Every row gives one point. Each copy is the shape, with its points in the same order, turned, moved and blurred by noise. Say if it was mirrored as well.

Shape (5 x 2)
[[-58 -19]
 [ 29  10]
 [  6   6]
 [-64  16]
 [ 27  26]]
Copy 1 (5 x 2)
[[-39  54]
 [ 15 -21]
 [  5   3]
 [ -6  72]
 [ 30 -11]]
Copy 1 is: only turned
Copy 2 (5 x 2)
[[ 46 -35]
 [-39   2]
 [-18  -7]
 [ 54  -3]
 [-37  17]]
Copy 2 is: mirrored
Copy 3 (5 x 2)
[[ 28 -60]
 [-22  13]
 [ -6  -8]
 [ 57 -44]
 [ -6  34]]
Copy 3 is: mirrored

Shape (7 x 3)
[[  0  -1   5]
 [ -4   1  95]
 [  6   4 -15]
 [  3   1 -28]
 [ 18 -31 -14]
 [  7 -17   6]
 [ 33   0  10]]
Copy 1 (7 x 3)
[[ -3   7  -4]
 [-45  83 -25]
 [ 13   1  -2]
 [ 17 -11   5]
 [ 10 -14 -32]
 [ -4   8 -17]
 [ 23  23 -24]]
Copy 1 is: mirrored
Copy 2 (7 x 3)
[[  0   3   7]
 [-39 -29  80]
 [  5  17  -8]
 [ 13  15 -19]
 [ 42  13   5]
 [ 15   2  14]
 [  7  26  26]]
Copy 2 is: only turned
Copy 3 (7 x 3)
[[ -2  -6  19]
 [-57 -31  91]
 [ 11   1  -1]
 [ 14   7  -7]
 [ 30 -27   3]
 [  4 -28  22]
 [ 20  -3  37]]
Copy 3 is: only turned
Copy 4 (7 x 3)
[[  1   4   9]
 [ 42 -39  75]
 [  0  15 -10]
 [-13  16 -19]
 [ -4 -16 -29]
 [ -2 -15   1]
 [ 29  -3  -8]]
Copy 4 is: only turned

Shape (9 x 4)
[[ 56 -49  -9  45]
 [ -6  19   3 -23]
 [ -8  42   0 -25]
 [ -7 -12 -38 -10]
 [ 11  30 -28  18]
 [-37  56  31 -12]
 [-28 -22 -47  36]
 [ 14 -58 -11  62]
 [-14  39  16 -17]]
Copy 1 (9 x 4)
[[ 65  39 -30  58]
 [-17   7  20   1]
 [-39   4  30   5]
 [-11  26 -31  -6]
 [-27   3 -15  42]
 [-33 -39  34  -2]
 [  2 -10 -70   9]
 [ 63   6 -49  38]
 [-26  -9  32  -1]]
Copy 1 is: only turned
Copy 2 (9 x 4)
[[ -6  53 -62 -17]
 [ 23  -9  30 -28]
 [ 27 -11  56 -41]
 [ 14 -33 -17 -18]
 [ 53   6  -7 -44]
 [ 48  -2  71  -4]
 [ 42 -27 -40  10]
 [ 11  38 -67   9]
 [ 33   0  59 -31]]
Copy 2 is: mirrored

Shape (10 x 4)
[[ 10  18  34  15]
 [-14  35 -57  -6]
 [ 85 -30   4 -21]
 [-14  14  -5 -25]
 [ 23  -6   8  40]
 [ 41  23 -25  14]
 [ 28  20  20 -18]
 [ 40  10  -9  17]
 [ 23 -14 -45  27]
 [-17 -40  76   5]]
Copy 1 (10 x 4)
[[ -4  19  46 -13]
 [-21 -35 -31 -31]
 [ 54 -56  81 -17]
 [ 13  -1  -3  -4]
 [-24 -17  61  -7]
 [ -8 -38  32 -44]
 [ 26   4  36 -27]
 [ -5 -29  48 -28]
 [-25 -64  30  -6]
 [ 14  40  66  58]]
Copy 1 is: mirrored
Copy 2 (10 x 4)
[[-14 -38  22  29]
 [ 23  34  28 -23]
 [-45 -66 -19 -51]
 [ 25  -8  -3   4]
 [-46 -19  22  18]
 [-21 -15  36 -30]
 [  5 -50  13  -2]
 [-31 -25  26 -20]
 [-43  17  14 -26]
 [-26 -50 -42  71]]
Copy 2 is: mirrored
Copy 3 (10 x 4)
[[-34  -5 -11  28]
 [-15  68  25 -13]
 [-74 -31 -24 -63]
 [-21  19  31  -4]
 [-22   3 -39   2]
 [-46  38 -22 -19]
 [-56  -2   9   0]
 [-45  19 -29 -13]
 [-14  38 -37 -41]
 [  3 -74 -10  30]]
Copy 3 is: mirrored

Shape (9 x 6)
[[-10 -25 -24 -39  52 -14]
 [ 31  41 -18 -15  32  -4]
 [ 17  50 -22 -18  -1   5]
 [ 46  21  12   5  12  22]
 [-31 -11  39  66 -24   3]
 [  9  23 -25 -45  26  31]
 [-20  13  35  54 -36 -63]
 [-42  25  19  53  33 -34]
 [-21 -26 -50  21  39 -15]]
Copy 1 (9 x 6)
[[-35 -31 -14 -47  47   5]
 [-76 -24 -21  10  22 -34]
 [-69 -29 -25   8 -16 -38]
 [-61  22   4  23   7 -36]
 [ 36  13   0  49 -20   4]
 [-86 -17 -33 -25   0  -6]
 [ 42 -45  21  54 -20 -35]
 [ 12 -49 -17  57  19  13]
 [  0 -26 -61 -21  40  -6]]
Copy 1 is: only turned
Copy 2 (9 x 6)
[[-39 -14 -24 -33 -19  33]
 [ 24 -36 -26  16  -1  29]
 [ 41 -11  -7   8   8  23]
 [  4 -31  -5  53   3   7]
 [ -5  35  -3  42 -30 -80]
 [  4 -26   4 -15  25  36]
 [ 26  63 -36  49 -58 -44]
 [  9  12 -63   2 -27 -59]
 [-13 -23 -10 -38 -55 -12]]
Copy 2 is: mirrored
Copy 3 (9 x 6)
[[-73  26  38  12  20  -9]
 [-22  32 -21  11  49 -17]
 [ -8  38 -34  10  40  13]
 [ 17  -7   2  24  38  -4]
 [ 21 -27  -1 -39 -46 -17]
 [-46  13 -14  40  31  17]
 [ 33  40  -6 -69 -44 -38]
 [-26   2 -21 -28 -32 -74]
 [-81  -1   9 -37  19 -16]]
Copy 3 is: only turned
